Rows are points. Each copy is the shape, with its points in the same order, stretched, turned, moved and blurred by noise. Is it also mirrored, or only turned?

Shape, 8 rows:
[[-21 -38]
 [  4  14]
 [ -6 -33]
 [-24  14]
 [ 60 -15]
 [ 32  -9]
 [-10   5]
 [ 28   2]]
Copy 1, 8 rows:
[[-13  47]
 [  3  -1]
 [  2  50]
 [-18   0]
 [ 59  22]
 [ 32  20]
 [ -4   9]
 [ 28  12]]
Copy 1 is: mirrored
Copy 2 (8 x 2):
[[-40  -8]
 [ 15 -20]
 [-34   1]
 [  6 -39]
 [ 10  46]
 [  3  22]
 [  3 -24]
 [ 15  12]]
Copy 2 is: mirrored

Shape, 5 rows:
[[ 46 -16]
 [ 57   1]
 [-19  23]
 [-21  24]
 [ 42 -25]]
Copy 1:
[[ 13 -27]
 [ 35 -20]
 [ -1  36]
 [ -6  48]
 [  5 -30]]
Copy 1 is: only turned
Copy 2:
[[ 26 -36]
 [ 47 -33]
 [ -8  37]
 [-12  38]
 [ 19 -43]]
Copy 2 is: only turned
Copy 3, 5 rows:
[[-43 -18]
 [-53  -1]
 [ 30  -4]
 [ 33  -5]
 [-43 -27]]
Copy 3 is: mirrored
Copy 4 (5 x 2):
[[ 31 -14]
 [ 44   8]
 [-31  32]
 [-28  22]
 [ 33 -21]]
Copy 4 is: only turned

Shape:
[[ 10   0  26]
 [ -1  -2 -39]
 [-25   7 -30]
 [ 22  45  37]
 [-18  15 -35]
 [-11  35  19]]
Copy 1, 6 rows:
[[ -1 -24 -24]
 [ 20   1  35]
 [ -9   8  34]
 [ -2  13 -56]
 [ -1  17  33]
 [-22  15 -25]]
Copy 1 is: mirrored
Copy 2, 6 rows:
[[ -5  -3   5]
 [-20  -5 -58]
 [-30  22 -54]
 [ 34  27   8]
 [-22  24 -60]
 [  6  39  -1]]
Copy 2 is: only turned

Shape:
[[ 29   0  -1  11]
 [-25   5 -55  29]
 [ 27  -3  15 -22]
 [ 10  -3   4  -7]
 [-12 -22   3  14]
 [  1   2  -1  20]
 [-21 -20  17 -11]
 [-29 -13  19 -14]
 [ 12   9  14   1]]
Copy 1 (9 x 4):
[[ 21   0   4   4]
 [-14  14 -45  28]
 [ 21 -12  10 -30]
 [  5 -10   2 -12]
 [-15 -26  -2   4]
 [ -4  -4   2   9]
 [-23 -28   3 -22]
 [-29 -26  -2 -29]
 [  4  -1  12 -13]]
Copy 1 is: only turned
Copy 2:
[[  4  -6  -5  13]
 [-18  60  -2 -28]
 [ 10 -32 -13  -8]
 [  1 -12  -1 -12]
 [ -3   2  25 -16]
 [-15   4   7   0]
 [ -3 -21  21 -37]
 [-13 -22  21 -46]
 [-12 -20  -3   1]]
Copy 2 is: mirrored
Copy 3, 9 rows:
[[-11 -11 -20 -11]
 [  8  46 -48  19]
 [  0 -20   3 -25]
 [  2  -8  -4  -9]
 [ -2   1  -3  20]
 [-18   8 -15   5]
 [ 12   1  20   8]
 [  6  10  27   3]
 [-15   0  -4 -16]]
Copy 3 is: mirrored
Copy 4, 9 rows:
[[ 22 -16  11 -11]
 [-32  -4  18 -53]
 [ 35   1 -18   2]
 [ 15   2  -6  -6]
 [-16  -2  -1   4]
 [ -2  -1  17  -7]
 [ -9  21 -18  13]
 [-12  32 -17  10]
 [ 18   9   9  -1]]
Copy 4 is: mirrored

Shape (10 x 4):
[[ 14 -17 -10  24]
 [-25   8 -21  -8]
 [  6 -17   8 -11]
 [  8   2 -16 -28]
 [  4 -27  35  -3]
 [  7  -4  16  15]
 [ 10   0  -1   3]
 [ 19  -1 -24 -15]
 [ 10 -17   8  31]
 [-41  34   2 -22]]
Copy 1:
[[ 29   8 -13 -10]
 [-17 -32 -15  -3]
 [  5 -12  18 -18]
 [  0 -30  18   8]
 [  4   8  26 -43]
 [  3  18   1 -16]
 [  7   2   3  -1]
 [ 13 -22  11  17]
 [ 24  22 -14 -21]
 [-57 -31  -7   2]]
Copy 1 is: mirrored
Copy 2:
[[ -9  10 -35  24]
 [-13  13 -18 -36]
 [-11 -15  -1   9]
 [  7 -21 -11 -21]
 [-24  -1  19  27]
 [ -4  22   1  19]
 [  3   8 -13   4]
 [  7 -20 -25  -9]
 [-18  26 -17  35]
 [ -1  28  15 -60]]
Copy 2 is: only turned
Copy 3:
[[ 21 -21  12   7]
 [ -9   6 -47  -2]
 [-18 -10   9 -12]
 [  1   0 -15 -28]
 [-33 -11  33  -1]
 [ -6   2  18  14]
 [  5   0  -1   3]
 [ 23  -1 -11 -31]
 [  9 -16  21  19]
 [-37  33 -51  12]]
Copy 3 is: only turned
Copy 4:
[[-18 -15 -21  18]
 [-10  30   5 -12]
 [ -1 -26  -5 -19]
 [ 20   9 -19 -27]
 [ -7 -57  11 -12]
 [ -2 -25   9  13]
 [  9 -10  -5   4]
 [ 17   7 -30 -12]
 [-18 -27  -3  25]
 [ 14  32  40 -20]]
Copy 4 is: only turned

Shape:
[[ -4  42   7  21   8 -19]
 [-10  13 -28 -29  19  32]
 [ 18  -6 -26 -32  48 -15]
 [ -8  35 -24 -14 -13   1]
 [ 28 -21  -4 -25 -18  23]
 [-25 -14   3 -22  -3  -3]
 [ 22  16  30  31 -18  -5]
 [ -7   6  19  10   0   6]
 [-40  19 -24 -25 -20 -17]
 [ -9  -2 -35  26  43   3]
 [  8  28 -31  17  -9   3]
 [-24 -11  36  -9 -22 -11]]
Copy 1, 12 rows:
[[ 27  29  25  30   5   3]
 [  6  11 -21 -24  -6  60]
 [ 26 -11 -10 -34  44  41]
 [ 21  29 -24   5 -14  16]
 [ 18 -42 -25 -24 -12   8]
 [-15  -2  -5 -36  -4   4]
 [ 26 -13  27  33 -12 -20]
 [  2  -5  21   1  -9   6]
 [ -8  40 -30 -19 -12  -6]
 [-22   5  10  15  40  45]
 [ 13  14 -16  34   0  12]
 [ -7  -7  16 -27 -18 -25]]
Copy 1 is: only turned
Copy 2, 12 rows:
[[ 17   3  23  42  16  14]
 [ 15 -16  24 -33  36  -7]
 [ -8 -20 -16  -6  55 -17]
 [ 24   2  25  -2  11 -15]
 [ 26 -20 -29 -31   3   7]
 [-15  -8  13 -10  -3  13]
 [ 31  -7  -6  33 -10  36]
 [ 10 -11  14  11   3  35]
 [ -7   7  38  -2  -9 -19]
 [  4 -56  30  15  35   3]
 [ 39 -24  20  14  10  -9]
 [-15   6   7   7 -25  37]]
Copy 2 is: mirrored
Copy 3 (12 x 6):
[[ -8  24  10  32 -19 -22]
 [-26   5 -10 -20 -14  40]
 [ 19  24 -19 -28 -37  21]
 [-35  17   1  -3 -16  -6]
 [  0 -25  -1 -42  10  12]
 [-17 -29   7 -10 -35   6]
 [ 11  -9  13  19  11 -32]
 [ -1 -16  11  17  -9   2]
 [-55  -6   1   0 -46 -15]
 [ 11   2 -47  21 -15  21]
 [-21  11 -18  10   0 -15]
 [ -7 -37  30   3 -30 -15]]
Copy 3 is: mirrored
Copy 4:
[[ 13  52  14  -9  -4   7]
 [ 27 -31  23 -29 -23 -10]
 [ 22  -5  -2 -43   6 -59]
 [ 23   8   6 -38 -21  21]
 [ 41 -42 -10 -18  31   4]
 [-10 -24  -6 -19  16  -1]
 [ 27  32   2  15  33  22]
 [  9   5  11   8  18   8]
 [-10  -2 -12 -47 -20  21]
 [ 22  15 -12  15 -31 -48]
 [ 42  24  -9 -11 -26  10]
 [-19 -11  -3  -8  43  22]]
Copy 4 is: mirrored

Shape (11 x 6):
[[  5 -23   1   0 -14  16]
 [ 21   5  -6  18  14  25]
 [  8   4   1  14   8  19]
 [ 26  11   5  -2   6  24]
 [  6  10 -10  -5   0  29]
 [-12 -24   5  -5   9  26]
 [  9   1   3  -5  -4  10]
 [ -4 -20 -11 -28   0 -14]
 [ -4   7   2  10   0  13]
 [ -6 -26 -30 -28 -11   0]
 [-11  -7  -7 -26  -4 -18]]
Copy 1:
[[ 20 -10  -8  12 -12  12]
 [ 24  14  19   5  21 -13]
 [ 13   7  15   3  15  -4]
 [ 29   2  11 -15  16 -15]
 [ 21   1  -6 -10  26   0]
 [  7 -22 -11  24   9   5]
 [ 13  -3  -3  -7   2  -2]
 [ -4 -16 -48  11 -10  -6]
 [  3   3   8  -4  13   5]
 [  8 -14 -60  16  -7   7]
 [-13 -12 -42  -2  -5  -2]]
Copy 1 is: only turned
Copy 2:
[[ 28  -6 -12 -15   4  -7]
 [ 35  13 -16  16   2  25]
 [ 25   9  -7  11  11  16]
 [ 33  24  -4  -3  -7  17]
 [ 15   8 -20  -9  -2  23]
 [ 29  -9  -2 -25  18  10]
 [ 18   4   1  -7  -6   6]
 [ 11 -34  15 -23 -23   2]
 [  8   2  -6   7  10   8]
 [ 10 -36 -12 -32 -22  12]
 [ -2 -27  18 -17 -19   2]]
Copy 2 is: mirrored
Copy 3:
[[  1  -8  -7  28 -14  -5]
 [  2 -14  17  28   5  21]
 [  0 -11  16  20   4   7]
 [ 14  -7  24  20  -9  19]
 [-13  -3  21  24 -17  16]
 [-17 -30   4  14 -17  -3]
 [  5   1   7  14  -8   4]
 [-16   0 -21  -6 -18   9]
 [ -7  -3  14  13   2  -2]
 [-31   4 -25  15 -29  14]
 [-17  10 -14 -13 -13   1]]
Copy 3 is: only turned
Copy 4 (11 x 6):
[[  4 -16   7 -26  -8   1]
 [ 10 -30 -28  14  -1  19]
 [  8 -20 -18   5   6  10]
 [ 24 -14 -14  12  -9   5]
 [ 13  -3  -1  15 -12  16]
 [ 10   0   1 -38   1  18]
 [ 11  -3  -4   0  -8  -4]
 [-12  27  -5 -26 -26  -9]
 [  4  -7  -5   6   8   7]
 [-17  22   6 -24 -37   5]
 [-10  32   2 -14 -19 -14]]
Copy 4 is: only turned

Shape, 11 rows:
[[-33  22 -16  26 -24  18   2   0]
 [-14  11  11  27 -32  32  10   3]
 [-19  -1  31   3 -41  15   7 -21]
 [ -3  13  12  35 -23   8  33  -1]
 [ 19 -15  26 -33  21  -5   1  32]
 [ 15   1  18 -20  -3 -19  -7  30]
 [ 26  -9 -11 -57  16  17  17   6]
 [-16  22  14  27 -15   0   1 -27]
 [ 24  -3  13   1  15  16 -21   9]
 [ -2  -7 -23  26 -45   1  10  -5]
 [-26 -28  13   9  22  -1 -12  -3]]
Copy 1, 11 rows:
[[-39  18 -22   6  -3  28   1  23]
 [-34  -1 -28  12  -4   3  26  16]
 [-29   0  -6  20 -19 -14  26 -21]
 [-10  -1 -13  22 -16  18  34  25]
 [ 40 -14  25 -32  15 -25   0   0]
 [ 21  -5  20 -14  -5 -27 -10  15]
 [ 48  31  -5 -48   9 -16  10 -14]
 [-17  13  -4  39  -5  19   4  -1]
 [ 24  -8 -15   3  26 -17 -11   5]
 [-12   5 -34  10 -45  18   0  15]
 [  6 -25  13  -8  14  26 -18 -21]]
Copy 1 is: mirrored
Copy 2, 11 rows:
[[ -8   5 -50  17 -22  14  25  18]
 [  0 -13 -22  33 -32  11  27  18]
 [-18 -11 -11  33 -35 -15  29 -14]
 [ 13  14  -7  29 -24   3  44  11]
 [ -3 -20  40 -23  17 -15 -27  28]
 [  2   3  20 -14 -11 -18 -29  27]
 [ 11 -33  16 -60  18  -6  -2  -5]
 [  4  18 -31  35  -9 -12  21  -2]
 [ 13 -25   5   6   9   3 -30  18]
 [  1  23 -26  12 -48  28  16  -6]
 [-35   0   1  19  30  20 -12   1]]
Copy 2 is: mirrored
Copy 3, 11 rows:
[[-45   8  -7  40  -2 -15  25 -25]
 [-41  15  19  22 -23 -20  16 -44]
 [-54  26  10  -8  -8 -29  -6 -41]
 [-23  30  32   3   0 -29  33 -40]
 [ 15  17  19 -33 -18   0 -31  30]
 [  2  40  -4 -23 -22  -1  -4  21]
 [  9   6   7   5 -18 -46 -39  33]
 [-32  20   2  18  15  -8   3 -50]
 [ 16   5   5   4 -29   6 -27 -15]
 [-15   7 -14   6 -15 -44  45 -27]
 [-28 -29   7 -18  17  11 -14  -9]]
Copy 3 is: mirrored
Copy 4:
[[-29  15 -31 -37 -23  27  11 -10]
 [-13  -5 -16 -17 -26  27  40  -3]
 [  7 -37 -14 -29 -30  -1  28  -5]
 [-17  -2 -22  -2  -8   2  48  -7]
 [  8 -14  24  20   8  -9  -1  60]
 [ 10   6   4  19 -16 -13  -3  46]
 [ 31   4  25 -16  31  11   6  54]
 [-14   1 -11 -15 -17   0  12 -29]
 [ 11   2  22  26  -9  23   0  22]
 [ 13   3 -53 -16 -11  20  25  -8]
 [-16 -30  -6  -3   8  16 -15  16]]
Copy 4 is: only turned

Shape, 13 rows:
[[  3  14   2   3  -3  17  -8 -15]
 [ -4 -12 -11  -3  -5  16   7  -2]
 [ 60 -26   5   7   4 -11  25 -11]
 [-16  10  -3   3   0 -10  -6   0]
 [  1   1   2  15  18 -10  36  -4]
 [ -5   6  -4 -16  30  -6 -11  -2]
 [ -8 -15  -2   7  14 -11  12  13]
 [ 28  -6 -12   5   1  -2  38   9]
 [ -6  15  -7  -2  -5  -9  -2 -11]
 [  6  11   8  -8  16  -5  -8  12]
 [ 11  14 -45   9  15  13  -2  19]
 [ -4  -5   2  10   7 -18   6 -11]
 [ 24   9   6 -34  21  -6  -4 -11]]
Copy 1 (13 x 8):
[[ -3   6  -9 -28  13  -6 -11   0]
 [-17  -7  10  -6  18  13  11  -6]
 [-18   1  15  -1   1 -49  -1 -36]
 [ -2  -2  -3 -10   1   9  -3   5]
 [  0   5 -10  11   0  -6  14 -21]
 [ 20  -6   0  -6  19  -5 -16   3]
 [-11  -8   8  16   5  16   4 -13]
 [ -5   3  15   0 -10 -13  25 -25]
 [  1   1 -11 -17  -4  -8   0  11]
 [ 11   9   8  -5  -2  -5 -16  -5]
 [ 22 -20   1 -27   3  12  14 -20]
 [ -6  -6  -8   3   2  -7  -6  -2]
 [ 23  10  11 -18  16 -37 -14   5]]
Copy 1 is: only turned
Copy 2 (13 x 8):
[[  1  -1   0   1  -5  16  -2  -8]
 [ -1 -13   7  12  -1  -6  18  -8]
 [-39  16  14 -11  26   5  34   8]
 [  5   4 -11  13  -5 -10  -6  -2]
 [-21  18  12  15   7 -15   8 -19]
 [ -7 -11   1  16  10  -3 -19  10]
 [ -6   5   9  25   1 -18  11   3]
 [-16  10  15   5  28  -8  32 -18]
 [ -1   0 -14   2   0  -5  -3  -7]
 [  5   6   6   9  14   2 -13   9]
 [  6  -9  -6  34  24  10  14 -14]
 [-17   9  -6  12  -6 -12   3  -1]
 [-16  -9   5 -13  32   4 -18  13]]
Copy 2 is: mirrored
Copy 3:
[[  5  23  -4   7  14   0  -8  -1]
 [-12   9   0 -10 -13  -1  -7   4]
 [ 36 -15  -4  12   6 -18  58 -17]
 [-17   1   1   5   3   0 -15  24]
 [-26   3   1  22   3   3  31  10]
 [-15  -9 -10 -16  22   1  -7   6]
 [-22 -22  -6   4 -13   1   7  18]
 [  1   9 -10   6   1 -19  37  19]
 [ -6   9   9   4  14 -14 -11  18]
 [  0 -11 -16 -12  17   1  -3  23]
 [-26  27 -47  -6  12 -42 -18  16]
 [-11 -11  10  14   0   3   4   9]
 [ 18  -7  -3 -20  40  -3  10   1]]
Copy 3 is: only turned

Shape:
[[-15 -17  -8  -3  26  -9  15  -6  11]
 [-49  27  12  16 -14 -16  31   9   0]
 [ -1   0 -14  19   7 -11   4   0 -10]
 [-18  15 -20  29  17 -10  19 -14  23]
 [-24  -6   6  20  18  -1  -4  -1   4]
 [ 28 -13 -25   9 -14  15  11   9  -4]
 [ -9 -10  -4  -3   3  -5 -12 -15  -4]
 [-28  -3   1  14  20   0   9 -13 -18]
 [-35 -14  17   6 -34 -23 -29  -8   6]
 [-39  12 -31  14  24 -23 -24  -1  -4]
 [-12 -17 -12 -22  13 -24 -15   2  -1]
 [-22   7 -15  13  -1 -25  27   3 -39]
 [-27   8  15  -6   4  10 -13 -28  27]
 [ 10  18  -6  14  38 -10   8  -4  10]]
Copy 1 (14 x 9):
[[ 15 -21  10 -16   6 -12  33   7   7]
 [-21  -6  -3  24 -36  -6  57  19   1]
 [ 10 -16 -12   4  -6 -14   5  10 -23]
 [ 22  -2 -22  18  -1 -16  37   1   7]
 [-11 -21   0   1   9 -18  16  11  -1]
 [ 21   3  -7  -3 -24   0 -31  -9  -5]
 [-11 -20  -8 -21   3 -11  15  -7 -14]
 [ -5 -40   1   2   0  -8  27   0 -16]
 [-52  -4  -4 -25  -8 -43  23   3 -15]
 [ -7 -34 -49 -13  12 -17  29  27 -16]
 [ -2 -21  -9 -40   8 -14  23  18 -13]
 [  8 -37  -3  11 -35 -13  26  18 -38]
 [-29  -1  -9 -14  16   2  43 -17  11]
 [ 28   2 -12  12  27   2  23  15 -15]]
Copy 1 is: only turned
Copy 2:
[[-25   7   5 -24 -14   0   3 -17  12]
 [-36 -10   4  -6 -49  -1  -6  19 -52]
 [-12  -2  14  -6 -12 -22   8  10  -2]
 [-45   7  -3   6 -36 -18  19   7   6]
 [-25   9  16   5  -7   2  -6   3   1]
 [ 14 -18  -5  -7   6  -8  40  12   1]
 [ -2  12  -6  -9  -3  -3 -14   1   2]
 [-14  25  25  -4 -22  -8  -5  -3 -13]
 [ -1 -16 -19  -1 -14  17 -50  34  -6]
 [-45  23   7 -12  -3 -25 -19  35   3]
 [-16   1  -7 -36  10  -7 -23   0   8]
 [ -8   0  30 -29 -36 -29   0  16 -33]
 [-23  25 -30  17 -14  15 -17  -8  -6]
 [-37   9   8   9  -5 -34  19 -21   1]]
Copy 2 is: mirrored
Copy 3, 14 rows:
[[-11 -22 -16  13  -3 -38  14   3   3]
 [-13  39  -2 -12  -9 -60  -1 -28  11]
 [  1   9 -22   9 -20 -18  -3   4   8]
 [-12   7 -20  23   0 -35  -1 -31  28]
 [-13 -13  -9   1 -23 -23   7  -6  24]
 [  2  18  -1  31 -21   7  -9   9 -31]
 [ -9 -20 -23  -7  -9 -11  -7   1  -1]
 [ -6  -3 -27  -5 -22 -24  26  -7  13]
 [-10 -18  -1 -36 -23 -31 -45 -12   7]
 [-41  -5 -52  -6 -22 -29 -11  -6  40]
 [-21 -24 -26 -10  -3 -29  -9  23  -5]
 [  6  33 -42  -2 -27 -45  10   2  -7]
 [-22 -26  -1 -14  13  -7  -7 -30  14]
 [ -3   4 -16  11   8  -9  12   8  34]]
Copy 3 is: mirrored
